Each row of a before or after table is a point. The points were changed in one or more steps. Then noise was added and the rows were shuffled. The steps act on how far a point lies along the listed directions, d1 being the first. Write out the steps. A step turns or swaps two directions, mirrors them in a line or flattens them onto one, adds a multiple of one to another, or multiplies one. Angles are multiples of 10 degrees, from the lower direction toward the higher: turns from -170 to 170, lines from 10 to 170 but not 90. Use the fewest steps. Two steps may share a direction if one is a turn and the other turns, adds or multiplies; they go together, in the order done. Otherwise the lowest direction goes first.
(in the rows, 128 means zero)

Directions:
(1): [169 144 147]
(2): [104 162 151]
(3): [122  99 166]
Before (14 x 3):
[[129 122 105]
 [127 145 124]
 [158 121 136]
 [147 142 155]
 [127 119 121]
 [136 173 122]
 [155 140 107]
 [113 127 138]
 [132 135  91]
 [132 124 141]
 [113 112 115]
 [131 168 122]
 [135 153 140]
 [110 105 129]]
After (14 x 3):
[[134 139  82]
 [144 213  71]
 [131 161 104]
 [129 110 161]
 [106  84 155]
 [145 130 172]
 [137 160 130]
 [140 176  38]
 [112 115 155]
 [138 203  76]
 [113 111 118]
 [128 119 121]
 [157 112 146]
 [163 171  65]]
Steps: multiply d3 by 3

Directions:
(1): [152 127 121  78]
(2): [140  83  99 138]
(3): [163 115 167 140]
(4): [ 94  98 154 109]
Before (12 x 4):
[[119 106 107 139]
 [122 104 128 156]
 [109 195 184 154]
 [130 106 127 145]
 [139 123 111 180]
 [157 116 122 186]
 [118 134  59 156]
 [155 107 135 144]
 [133 101 110 134]
 [138 154 167 140]
 [162 161 123 166]
 [ 97 168 134 110]]
After (12 x 4):
[[ 82 105  94 153]
 [118 122  91 131]
 [127 116 110 146]
 [137 102 111 136]
 [103 168 123 130]
 [ 90 102 115 156]
 [ 67 127 124 122]
 [132 153 176 121]
 [ 84 199 162 144]
 [136 101 125 145]
 [105  62 156 137]
 [126 116 113 159]]
Steps: turn d3 and d4 by -150 degrees

Directions:
(1): [113 187 103 140 134 119]
(2): [124 145 136 112  84 174]
(3): [175 152 166 148 131 126]
Before (11 x 6):
[[142 116 137 128 139 122]
 [149 162 143 137 133 115]
 [133  77 148 117 138 120]
 [131  96 135 122 135 116]
 [132 120 125 135 136 119]
 [123 136 124 126 122 139]
 [139 117 133 125 131 119]
 [112 112 122 110 113 141]
 [138 130 130 136 133 120]
 [137  92 134 112 122 134]
 [128 126 132 121 125 133]]
After (11 x 6):
[[141  57 153 113 133 122]
 [147  96 144 123 137 127]
 [136 133 130 136 133 119]
 [134 115 127 134 136 120]
 [152   9 178 102 132 128]
 [144 101 140 120 129 122]
 [130 121 136 119 123 134]
 [140 192 130 144 136 110]
 [116  95 130 106 110 143]
 [120 145 120 127 123 139]
 [150  41 157 100 117 141]]
Steps: multiply d1 by 2.5

Directions:
(1): [125  84 141 146 111 179 164 122 143]
(2): [116 157 124 169 172 143 140 164 152]
(3): [165 138 147 148 131 149  80  95 157]
(4): [166 141 180 128 104 108 149 163 132]
(5): [147  70 130 149 163  90 121 133 126]
(6): [ 80 116 171 141 120 135  88 146 105]
Before (14 x 9):
[[122  98  91 156 148 158 122 124 139]
 [133 107 129 131 134 167 121 102 119]
 [111 102 151 149 144 126 124 148 135]
 [ 98 139  80  94 137 128 128 108 132]
 [137  90 137 135 131  94  82 116 113]
 [139  73  88 130 158 125 113  75 108]
 [101 124  76 129 160 129 137 126 139]
 [108  79  87 129 148 144 147 101 139]
 [146 119 140 164 158 100 118 132 135]
 [ 95  96 123 119  95 140 151 113  99]
 [134 154 100 135 141 151 127 101 141]
 [101 107 100 129 154 114 137 140 121]
 [124 121  95 133 157 111 128 101 146]
 [123  72 152 107  93 142 154 122 107]]
After (14 x 9):
[[120 161 171 134 112 133 128 168 138]
 [164 120 150 133  86 151 131  91 137]
 [110 182 139 108  96 145 153 154 128]
 [146  99 150 126 124 139 154 137 110]
 [ 82 159 160  76  58 130 200 177  60]
 [104 158 101 107 117 146 189 146 136]
 [131 109 125  98  87 173 154  91 125]
 [116 134 144 135  99 147 169 185 119]
 [ 86 156 158 116 106 111 152 160 117]
 [ 61 174  93 107 116 123 193 161  96]
 [ 99 141 176 110  77 153 172 164 124]
 [143 103 169 165 152 109 101 141 126]
 [ 88 165  89  65  77 108 196 156  84]
 [158 130 187 131 122 109  81 134 150]]
Steps: multiply d5 by 2.5; turn d3 and d5 by 130 degrees; turn d4 and d6 by -170 degrees

Directions:
(1): [138 150 181 164 137 145 116 133 110 116 181]
(2): [ 90 159 118 131 115 151 104  72 133 166 135]
(3): [188 118 118  88 129 155  89 125 122 150 143]
(4): [ 84  91 129  97 181 133 122 137 128 136 161]
(5): [130 111  86 135 114 162 145 103 138  74 161]
(6): [114 147 140 112 150 170 109 130  94  89  80]
Before (9 x 11):
[[158 173 143 117 103  84 121 140 127 170  71]
 [135 146 171 140 152 136 113 152 112 114 102]
 [119 130 114 102 147 163 112  82 138 105 170]
 [158 118  86 135 123 118 126 130 153 140 160]
 [114 115  57 113 118 190 131  59 142 108 166]
 [146 146 161 197 110 131 130 125 138 122 174]
 [100 120  91 159 113 129 166  98 170  97 155]
 [182 117 107  89 102 110 126 144 127 124  70]
 [112 103  92 109 127 119 133 108 142 129 146]]
After (9 x 11):
[[100 144 130 124 168 134 105 144 115 133  91]
 [147 103 111 150 120 110 157 141 158 108 150]
 [151 178 182 140 129 103 113 127 124 147 119]
 [164 136 146  86 155 162  75 123 122 159 118]
 [126 154 135 117 121 135  99 107 109 140 102]
 [ 64 117  92 118 143 127 157 100 153 102 171]
 [154  92 158 125 176 142 118 173 117 101 148]
 [142 183 190 132 137 125  85 121 105 212 112]
 [ 63 107  96 108 127  94 152 108 149 153 113]]
Steps: turn d1 and d2 by -60 degrees; turn d3 and d5 by -150 degrees; turn d4 and d6 by 160 degrees
